Rows are points. To make a cloud, some directions were put in groups of two or more. Within a group, all points are equally far from the middle, so they leave a hole (a ring in 2 directions, a hollow ball in 3). The other directions are filled evenly. Then the cloud was stretched, turned, moved and blurred a little. Count the holes, and give their numbers of directions, smallest first.

Cloud, 13 rows:
[-1.32 +0.48]
[+2.13 +0.94]
[+2.27 -1.08]
[-0.49 +1.63]
[-0.11 -1.99]
[-0.60 +1.59]
[-0.46 +1.66]
[+0.22 +1.97]
[+2.35 -0.87]
[+0.75 +1.89]
[+1.74 +1.46]
[+0.38 +1.91]
[-0.68 +1.55]
Holes: 1 (2)

Cloud (27 x 4):
[+3.02 -0.45 +1.11 +1.71]
[+0.07 -0.14 -2.56 -0.52]
[+1.42 +1.73 +1.29 +1.69]
[-0.32 -0.12 +3.31 +1.69]
[+0.01 +1.08 +2.20 +2.10]
[-1.36 -0.33 +1.92 +0.31]
[-0.83 +1.56 +1.17 -0.03]
[-0.08 -0.75 -2.07 +2.48]
[+0.76 +2.36 -2.18 -0.21]
[+1.78 +0.47 -0.41 -1.42]
[+1.17 -0.06 -1.59 +0.15]
[+0.06 +2.21 +0.41 -1.45]
[+2.29 +0.34 +1.09 -2.27]
[+0.93 -1.20 +0.11 -1.19]
[-0.87 -1.40 +2.10 +0.27]
[-1.39 -0.66 -1.99 -1.37]
[+2.08 +1.51 -0.09 +1.66]
[+2.08 +0.18 -0.98 +1.92]
[-2.12 +0.52 +0.35 -0.05]
[+0.94 +2.14 -0.59 -1.04]
[+0.25 -0.29 -2.74 +2.04]
[+0.03 +1.77 +1.08 +1.59]
[-0.58 -0.97 -1.43 +1.90]
[-0.32 +1.72 +1.50 -1.15]
[-0.71 +0.48 +1.75 +3.12]
[-0.49 +1.57 +1.12 +1.37]
[+0.83 -1.26 -0.25 +0.71]
Holes: 1 (2)
